Each row of a before or after table is a point. The points were changed in one or more steps. Then noise was added and the rows were shuffled. The steps act on columns, c1 being the first. Name the steps. A step turns or swaps two columns, mirrors them in a line or flattens them onto one, adds a multiple of one to another, or multiplies or shifts one. Angles are multiples of 10 degrees, from the lower column toward the higher: turns from -170 to 170, lines from 10 to 170 but not 90. Use the fewest steps. Two steps may share a column if one is a turn and the other turns, adds or multiplies; they go together, in the order done. Otherwise the lowest column goes first.

Before:
-0.09, 0.33
0.01, -0.23
-0.04, -0.24
0.25, -0.24
0.24, -0.03
-0.13, 0.09
0.20, 0.31
-0.20, 0.32
-0.01, 0.69
-0.27, 0.27
0.34, 0.25
-0.10, 0.53
0.04, 0.57
After (13 x 2):
-0.40, 0.41
-0.13, 0.29
0.00, 0.43
-0.47, 0.53
-0.29, 0.47
0.14, -0.16
-0.06, 0.35
-0.36, 0.12
0.13, -0.24
0.02, 0.14
-0.16, -0.20
0.00, -0.33
-0.44, -0.02
Steps: mirror c1 and c2 in the line at 110 degrees

Before (9 x 3):
-0.42, 0.41, 0.17
-0.45, 0.20, -0.27
-0.30, -0.47, -0.04
-0.33, -0.13, -0.22
-0.16, 0.30, 0.04
0.30, -0.52, -0.23
0.08, 0.19, -0.04
0.27, 0.30, -0.19
0.31, 0.23, 0.30
After (9 x 3):
0.35, 0.18, 0.40
0.03, 0.17, -0.10
0.00, 0.31, 0.14
0.07, -0.47, 0.31
-0.37, 0.24, -0.22
-0.10, 0.40, 0.40
0.13, 0.29, -0.32
0.15, -0.53, -0.30
0.28, -0.10, 0.28
Steps: mirror c1 and c3 in the line at 130 degrees

Before, 14 rows:
-0.45, -0.07, -0.11, -0.08, 0.13, -0.04
-0.05, 0.19, 0.00, -0.12, -0.04, -0.34
-0.10, 0.31, 0.32, 0.16, -0.38, -0.11
0.06, 0.09, -0.20, 0.31, -0.38, 0.33
0.11, -0.34, 0.36, 0.62, -0.35, 0.16
-0.48, 0.35, 0.05, 0.47, 0.24, -0.07
-0.25, 0.05, 0.20, 0.19, -0.23, 0.25
0.17, -0.30, -0.37, 0.65, 0.22, -0.19
-0.10, -0.23, -0.05, 0.34, 0.10, 0.25
0.15, 0.10, -0.14, 0.24, -0.02, -0.20
-0.15, 0.32, -0.07, 0.01, 0.22, -0.35
-0.17, 0.08, 0.08, 0.00, -0.14, 0.18
-0.39, -0.28, 0.02, 0.28, 0.28, 0.00
0.12, 0.19, -0.27, -0.07, 0.28, 0.00
After:
0.00, 0.09, -0.21, 0.32, -0.95, 0.32
-0.01, -0.35, 0.36, 0.62, -0.88, 0.16
0.00, 0.35, 0.04, 0.47, 0.60, -0.06
-0.01, -0.27, 0.02, 0.27, 0.69, 0.00
0.00, -0.30, -0.37, 0.64, 0.55, -0.19
0.00, 0.31, 0.32, 0.15, -0.94, -0.12
0.01, 0.19, -0.27, -0.07, 0.69, 0.00
-0.01, -0.07, -0.12, -0.08, 0.33, -0.03
0.00, 0.32, -0.07, 0.01, 0.55, -0.35
0.00, 0.19, 0.00, -0.12, -0.10, -0.34
0.00, 0.07, 0.08, -0.01, -0.34, 0.18
0.01, 0.05, 0.20, 0.20, -0.57, 0.25
0.00, -0.24, -0.06, 0.33, 0.25, 0.25
-0.01, 0.10, -0.14, 0.23, -0.05, -0.19
Steps: multiply c1 by 0; multiply c5 by 2.5

Before (8 x 9):
0.02, -0.22, -0.01, 0.27, -0.03, -0.15, -0.35, 0.12, 0.33
-0.08, 0.10, 0.28, -0.25, -0.03, -0.09, -0.35, 0.21, 0.10
-0.31, 0.28, 0.15, 0.16, 0.00, -0.29, -0.06, -0.05, 0.09
0.02, -0.34, -0.05, -0.08, 0.28, -0.23, 0.12, 0.01, 0.09
-0.45, 0.23, 0.74, 0.37, 0.02, 0.25, 0.20, -0.36, -0.62
0.10, -0.34, -0.04, 0.02, -0.16, -0.16, 0.21, 0.16, -0.06
0.36, -0.09, -0.11, 0.12, 0.02, -0.18, -0.04, -0.14, 0.16
0.11, -0.19, 0.19, 0.09, 0.02, -0.09, 0.45, -0.22, 0.32
After, 8 rows:
0.07, -0.38, -0.14, 0.00, 0.04, 0.24, 0.22, 0.18, 0.06
-0.29, 0.23, -0.29, -0.45, -0.18, -0.51, -0.06, -0.03, -0.02
-0.46, 0.19, 0.03, -0.07, -0.12, -1.45, 0.20, -0.34, 0.70
-0.01, -0.15, -0.23, 0.08, 0.39, 0.18, 0.12, 0.07, -0.14
0.15, -0.13, -0.16, -0.60, 0.11, 0.01, 0.49, -0.29, -0.23
-0.09, 0.09, -0.17, 0.38, -0.07, -0.34, -0.35, 0.21, -0.22
0.35, -0.07, -0.09, -0.47, 0.05, 0.73, -0.03, -0.16, -0.07
0.01, -0.17, -0.13, -0.98, 0.06, 0.10, -0.34, 0.12, -0.15
Steps: turn c3 and c6 by -110 degrees; add 1.5 times c1 to c6; turn c2 and c5 by -30 degrees; turn c4 and c9 by 150 degrees; multiply c4 by 2.5

Before (12 x 12):
-0.21, 0.13, 0.14, -0.03, -0.24, -0.29, 0.13, -0.37, 0.26, -0.17, 0.14, -0.41
-0.07, 0.23, -0.16, -0.38, 0.12, -0.13, 0.25, -0.24, 0.00, -0.13, -0.12, -0.46
0.57, -0.36, 0.18, -0.07, 0.49, -0.14, 0.27, -0.31, 0.14, 0.10, -0.46, 0.18
0.27, -0.21, -0.41, 0.21, 0.17, 0.48, -0.02, -0.11, -0.67, -0.34, 0.25, 0.11
0.28, 0.10, -0.28, -0.02, -0.15, -0.29, 0.08, -0.18, 0.13, 0.17, -0.03, -0.33
-0.21, 0.18, -0.02, 0.04, -0.13, -0.01, 0.03, 0.29, 0.38, -0.02, 0.02, -0.54
-0.41, 0.16, -0.04, 0.10, 0.05, -0.23, -0.09, -0.13, -0.01, 0.24, 0.05, -0.54
0.78, -0.15, 0.34, -0.14, 0.50, -0.34, 0.07, 0.13, -0.15, 0.01, -0.05, 0.14
0.32, -0.56, -0.16, -0.13, -0.06, 0.30, -0.13, -0.10, -0.67, -0.19, -0.06, -0.13
0.49, -0.23, 0.21, -0.09, 0.17, -0.01, 0.59, -0.22, -0.24, 0.23, -0.11, -0.09
0.19, -0.26, -0.32, 0.21, -0.07, 0.08, 0.26, -0.09, -0.84, -0.45, -0.27, 0.05
-0.07, 0.42, 0.09, -0.01, -0.24, 0.12, -0.15, -0.17, -0.02, 0.06, -0.13, -0.36
After (12 x 12):
-0.42, -0.19, -0.45, 0.14, 0.07, -0.21, -0.09, 0.09, -0.01, 0.25, -0.01, -0.54
-0.21, 0.00, -0.24, 0.03, -0.18, 0.00, 0.02, -0.09, 0.37, -0.03, 0.34, -0.54
-0.08, -0.33, -0.24, -0.35, 0.15, -0.20, 0.24, -0.03, 0.00, -0.13, -0.11, -0.46
-0.21, -0.26, -0.07, 0.03, -0.31, -0.29, 0.12, 0.26, 0.27, -0.17, -0.20, -0.41
0.28, 0.17, -0.14, 0.13, 0.22, 0.52, -0.02, 0.27, -0.67, -0.34, -0.12, 0.10
0.57, 0.09, 0.75, -0.05, 0.65, -0.15, 0.27, -0.32, 0.14, 0.11, -0.57, 0.18
0.31, 0.44, 0.16, -0.19, -0.08, 0.27, -0.13, -0.02, -0.67, -0.19, -0.38, -0.13
0.29, -0.18, 0.00, 0.03, -0.19, -0.29, 0.08, 0.03, 0.13, 0.17, -0.10, -0.34
0.48, 0.07, 0.70, -0.09, 0.22, -0.02, 0.59, -0.03, -0.24, 0.23, -0.32, -0.09
0.77, 0.18, 1.12, -0.08, 0.65, -0.37, 0.07, -0.09, -0.16, 0.02, 0.01, 0.14
0.19, 0.14, -0.13, 0.19, -0.10, 0.12, 0.26, -0.22, -0.83, -0.45, -0.28, 0.05
-0.07, -0.47, 0.02, -0.03, -0.31, 0.11, -0.15, -0.06, -0.01, 0.06, 0.04, -0.36
Steps: add 1 times c1 to c3; turn c8 and c11 by -110 degrees; turn c2 and c11 by 150 degrees; turn c4 and c6 by 10 degrees; multiply c5 by 1.3

Before (9 x 18):
-0.20, 0.17, 0.09, -0.44, -0.42, 0.03, 0.43, 0.16, 0.05, -0.02, -0.10, -0.34, 0.08, -0.15, -0.25, -0.15, 0.24, 0.25
-0.10, -0.24, -0.40, 0.07, -0.25, 0.53, -0.05, -0.10, -0.18, 0.41, 0.23, -0.11, -0.09, 0.05, -0.04, 0.25, 0.04, 0.20
-0.28, -0.11, 0.01, 0.21, 0.21, -0.05, 0.29, -0.32, -0.09, 0.11, -0.04, -0.27, -0.43, 0.39, -0.01, -0.35, -0.28, 0.23
-0.18, 0.04, -0.54, 0.30, -0.02, -0.15, 0.30, 0.06, 0.18, -0.13, -0.02, 0.10, -0.08, 0.28, 0.30, 0.18, -0.02, -0.11
0.47, 0.56, -0.20, -0.01, 0.20, -0.10, -0.01, 0.35, -0.42, -0.18, 0.16, 0.34, -0.55, 0.04, -0.18, -0.31, -0.33, -0.30
-0.20, 0.24, 0.10, -0.15, -0.65, 0.06, 0.26, -0.37, -0.19, -0.05, 0.06, 0.12, -0.09, 0.43, -0.11, -0.28, -0.53, 0.12
-0.18, -0.14, -0.29, -0.14, -0.13, 0.08, -0.04, -0.35, -0.16, -0.12, -0.37, -0.16, -0.23, 0.84, 0.91, -0.37, -0.36, -0.15
-0.03, -0.01, -0.50, 0.15, 0.45, -0.27, 0.27, 0.14, 0.10, 0.16, -0.30, -0.01, -0.52, 0.35, -0.40, 0.28, 0.15, -0.81
-0.09, -0.36, 0.01, 0.19, 0.35, -0.22, 0.82, 0.13, 0.10, 0.02, -0.06, -0.13, 0.24, 0.21, -0.14, -0.15, 0.54, 0.16
After (9 x 18):
0.22, -0.17, 0.09, -0.47, -0.43, 0.03, 0.45, 0.15, 0.06, -0.03, 0.06, -0.32, 0.08, -0.15, -0.22, -0.15, 0.24, 0.26
0.10, -0.26, 0.02, 0.19, 0.32, -0.21, 0.81, 0.14, 0.08, 0.04, 0.06, -0.12, 0.24, 0.21, 0.14, -0.16, 0.55, 0.15
0.06, -0.39, -0.52, 0.14, 0.45, -0.26, 0.24, 0.15, 0.11, 0.18, 0.30, -0.01, -0.50, 0.36, -0.31, 0.29, 0.13, -0.80
-0.48, 0.04, -0.20, -0.02, 0.17, -0.10, 0.00, 0.35, -0.42, -0.16, -0.07, 0.34, -0.55, 0.04, -0.66, -0.33, -0.34, -0.30
0.25, 0.80, -0.28, -0.13, -0.13, 0.08, -0.03, -0.34, -0.16, -0.12, 0.33, -0.16, -0.22, 0.85, 0.49, -0.37, -0.35, -0.14
0.18, 0.31, -0.55, 0.31, -0.01, -0.18, 0.29, 0.05, 0.20, -0.11, -0.04, 0.10, -0.09, 0.29, -0.04, 0.19, -0.03, -0.11
0.21, -0.03, 0.11, -0.13, -0.65, 0.06, 0.25, -0.38, -0.19, -0.05, -0.08, 0.14, -0.09, 0.45, -0.24, -0.28, -0.53, 0.09
0.05, -0.13, -0.40, 0.05, -0.27, 0.53, -0.05, -0.10, -0.17, 0.41, -0.23, -0.11, -0.11, 0.06, 0.56, 0.25, 0.04, 0.20
0.27, -0.05, 0.00, 0.22, 0.18, -0.06, 0.28, -0.32, -0.09, 0.10, 0.01, -0.28, -0.42, 0.41, 0.05, -0.34, -0.27, 0.22
Steps: turn c1 and c11 by 170 degrees; turn c2 and c15 by -70 degrees; add 0.7 times c6 to c15

Before:
-0.36, -0.04, -0.02, -0.04, -0.14, -0.24, -0.03, -0.19, 0.21, 0.11, 0.23, 0.13, -0.14, -0.10, -0.26, -0.30, 0.16, 0.42, -0.14, -0.25
0.24, -0.08, 0.03, -0.14, -0.15, 0.13, -0.28, -0.38, 0.36, -0.49, -0.10, -0.12, 0.17, -0.10, 0.35, 0.08, 0.19, 0.21, 0.34, -0.30
0.03, -0.05, -0.53, 0.03, -0.16, 0.06, 0.39, -0.25, 0.39, 0.01, -0.08, -0.29, -0.26, -0.11, -0.12, -0.33, -0.10, 0.20, -0.34, -0.31
0.29, 0.25, -0.07, 0.26, 0.36, 0.40, 0.39, -0.41, -0.01, 0.09, -0.28, 0.49, 0.21, -0.40, -0.02, 0.30, -0.15, -0.14, 0.17, 0.23
-0.09, 0.22, -0.21, -0.49, 0.30, 0.01, 0.49, 0.28, 0.03, -0.44, -0.12, -0.11, 0.23, -0.37, -0.31, 0.28, -0.28, 0.34, -0.28, -0.10
-0.24, -0.30, -0.11, -0.14, 0.40, -0.40, 0.37, 0.19, 0.46, -0.19, -0.27, -0.07, 0.22, -0.28, 0.11, 0.38, -0.47, -0.34, -0.29, 0.27
0.23, 0.02, -0.57, -0.31, 0.49, -0.16, 0.13, 0.26, -0.05, -0.37, 0.17, -0.14, 0.41, -0.31, 0.33, -0.30, -0.55, 0.16, -0.19, 0.49
0.22, 0.09, -0.11, -0.18, 0.02, -0.25, 0.06, -0.20, -0.03, 0.19, -0.35, 0.53, -0.05, -0.27, 0.12, 0.08, -0.29, 0.04, -0.17, 0.51
0.10, 0.08, 0.07, -0.36, 0.37, -0.33, 0.00, -0.11, 0.26, 0.12, -0.29, 0.08, -0.09, 0.11, -0.12, -0.23, 0.20, 0.20, 0.23, -0.05
0.02, -0.41, 0.16, -0.14, 0.07, -0.39, -0.12, -0.44, -0.02, -0.10, -0.10, 0.15, 0.05, 0.26, 0.28, -0.05, -0.03, 0.10, -0.02, 0.00
-0.23, 0.32, 0.00, 0.20, 0.11, 0.25, 0.04, 0.01, 0.08, -0.38, -0.34, 0.37, 0.24, 0.24, -0.18, 0.04, -0.09, 0.22, -0.01, -0.20
-0.02, 0.20, -0.10, 0.07, -0.17, 0.01, -0.04, 0.05, -0.27, 0.15, -0.37, 0.34, 0.58, 0.26, -0.17, 0.28, -0.22, -0.21, -0.26, 0.25
After, 12 rows:
-0.10, 0.19, -0.15, 0.55, -0.17, 0.03, 0.49, 0.30, -0.32, -0.43, -0.15, -0.12, 0.24, -0.34, -0.01, 0.16, -0.15, 0.43, -1.17, -0.08
0.03, -0.09, -0.42, -0.07, 0.16, 0.07, 0.42, -0.26, -0.15, 0.01, -0.05, -0.29, -0.31, -0.12, -0.31, 0.32, 0.03, -0.17, -1.03, -0.32
-0.04, 0.19, -0.06, -0.08, 0.15, 0.00, -0.06, 0.06, -0.16, 0.16, -0.38, 0.27, 0.54, 0.25, 0.25, -0.37, -0.06, 0.14, -1.01, 0.22
0.19, 0.10, -0.11, 0.23, 0.05, -0.27, 0.09, -0.20, 0.14, 0.17, -0.39, 0.50, -0.07, -0.22, 0.00, 0.04, -0.15, 0.09, -0.90, 0.52
0.21, -0.01, -0.39, 0.39, -0.43, -0.13, 0.13, 0.25, 0.35, -0.37, 0.18, -0.12, 0.41, -0.31, -0.01, 0.31, -0.38, -0.19, -1.30, 0.51
-0.27, -0.32, -0.08, 0.22, -0.33, -0.37, 0.40, 0.22, 0.01, -0.24, -0.30, -0.04, 0.23, -0.27, -0.50, -0.43, -0.23, 0.14, -1.47, 0.25
0.30, -0.06, 0.01, 0.05, 0.18, 0.06, -0.27, -0.40, 0.27, -0.49, -0.07, -0.12, 0.18, -0.07, -0.39, 0.19, -0.04, 0.10, 1.17, -0.29
0.09, 0.07, 0.09, 0.37, -0.30, -0.35, -0.01, -0.10, -0.17, 0.11, -0.31, 0.11, -0.10, 0.13, -0.26, 0.29, 0.04, -0.11, 0.91, -0.05
0.26, 0.26, -0.08, -0.19, -0.35, 0.43, 0.40, -0.37, -0.08, 0.11, -0.31, 0.50, 0.21, -0.40, 0.03, -0.32, -0.18, 0.16, 0.20, 0.24
0.03, -0.41, 0.14, 0.13, -0.03, -0.41, -0.11, -0.49, 0.26, -0.09, -0.11, 0.18, 0.08, 0.30, -0.01, 0.12, 0.02, 0.04, -0.08, -0.01
-0.26, 0.33, 0.03, -0.19, -0.15, 0.22, -0.01, 0.06, -0.20, -0.37, -0.33, 0.38, 0.21, 0.22, -0.06, 0.22, -0.05, 0.12, -0.18, -0.24
-0.36, -0.01, 0.01, 0.03, 0.17, -0.26, -0.05, -0.21, -0.30, 0.09, 0.24, 0.18, -0.08, -0.09, -0.15, 0.49, 0.16, -0.01, -0.16, -0.27
Steps: multiply c3 by 0.7; turn c4 and c5 by -170 degrees; turn c9 and c15 by -100 degrees; mirror c16 and c18 in the line at 60 degrees; turn c17 and c19 by 30 degrees; multiply c19 by 3
